Rows are points. Two turns around zero, p and q, are shown by what they do to some points. Write where each new point lands after one turn and then the other. Backwards means that the second turn is done in reverse. Each puzzle has new turns, and all numbers are rounded.
(in the rows, 128 means zero)

Turn p:
[124 126 160] => [110 151 143]
[147 112 106] => [131  95 131]
[145 121  96] => [142  94 124]
[114 172 167] => [142 186 139]
[118 166 105] => [167 138 107]
[119  71 133] => [ 76 104 123]
Turn q:
[101 157  91] => [ 97 156  94]
[178 103 146] => [181 107 142]
[157 117 148] => [159 119 146]
[111 109 120] => [112 108 120]
[ 92 153 135] => [ 90 149 138]
Where do these land?
p, then q: [139 146  76] => [172 102 104]
p, then q backwards: [131  91 127] => [ 97 108 129]
p, then q: [105 109 157] => [ 90 145 128]
p, then q backwards: [138 166 152] => [153 160 149]

Turn p:
[184 128 149 111 153 102 109 120] => [141 121 152 108 148 101  75 150]
[104 124 160 143 157 111 182 191] => [128 172 156 175  84 161  96  99]
[112 125  65 123 112 128 139 109] => [108 104  90 137 143 161 153 152]
[133 158 159 101 121 150 123 124] => [111 146 153 122 151  96 139 113]
[124 116 154 109 113 127 143 190] => [111 152 182 127  94 151 128 120]
[ 97 122  95 137 124 105 108 106] => [122  95  90 140 110 123 141 147]
[118 119  83 123 141 156  98 107] => [114  82  95 109 145 136 139 113]
[114 106 139 103 116 166 132 100] => [138 104 149 134 155 126 168 108]
[166 154 149 201 114 108 117 104] => [181 174  86 101 123  95 114 150]
Turn q:
[ 92  94 159 148 149 137 134  88] => [133 106 151 159 154  85 123  90]
[124 130 124 100 135 166 156 107] => [ 92 136 120 106 139  94 111 119]
[165 123 153 136 115 110 126 126] => [132 130 160 117 142 151 154 134]
[124 148 124  95 112 133  92 161] => [132 141 103 131 111 124 139 182]
[155 175  78 131 117 123  66 156] => [165 187  88 122  88 160 144 157]
[137  97 104 122  93 176 141  92] => [ 97 163 169 114 106  94 100 115]
[139  92 126  99 132 129 139 100] => [129 116 156  94 129  96 120 123]
[148 131 123 153 136 155  97 157] => [149 169 124 145 143 147 112 146]
[101 107 129 114  95  95 153 138] => [110  79 146 133  95 132 126 138]
[104 106 148 159 161  75 175 140] => [140  54 132 141 149 159 116  93]
[119 205 140 151 162 109 130 143] => [127 128  60 145 151 165 162 110]
Where do these land?
p, then q backwards: [137 112 181  56 154 166 149 186] => [162  67 148 184  88 143 176  86]
q, then p: [ 91 155 104 144 162 123  98 108] => [140 128  82 116 153 143 121 174]
p, then q: [127 171 118 149 129  79 143  94] => [160 135  93 139  99 180 114 128]
q, then p backwards: [148  91 143 160 121 141 122 152] => [156 110 144 105 138 117 169 136]
p, then q backwards: [133  91 100 129 108 128 151 142] => [152 135 132 142 113  94 128 161]
p, then q: [108 172 120 149  79 106 140 121] => [ 98 116  86 132 100 174 115 123]
p, then q: [134  99 156  88 132 162 118 118] => [132  99 158 119 172 106 143 118]
q, then p backwards: [123 100 154 121 135 144 151 132] => [145 132 130  89 146 125 122 116]
q, then p: [120 155 107 131 142  84  76 107] => [140 156 124 117 172 165 129 174]
q, then p backwards: [160 134  98 155 119 146 131 121] => [142 139 138 146 131 143 148 170]
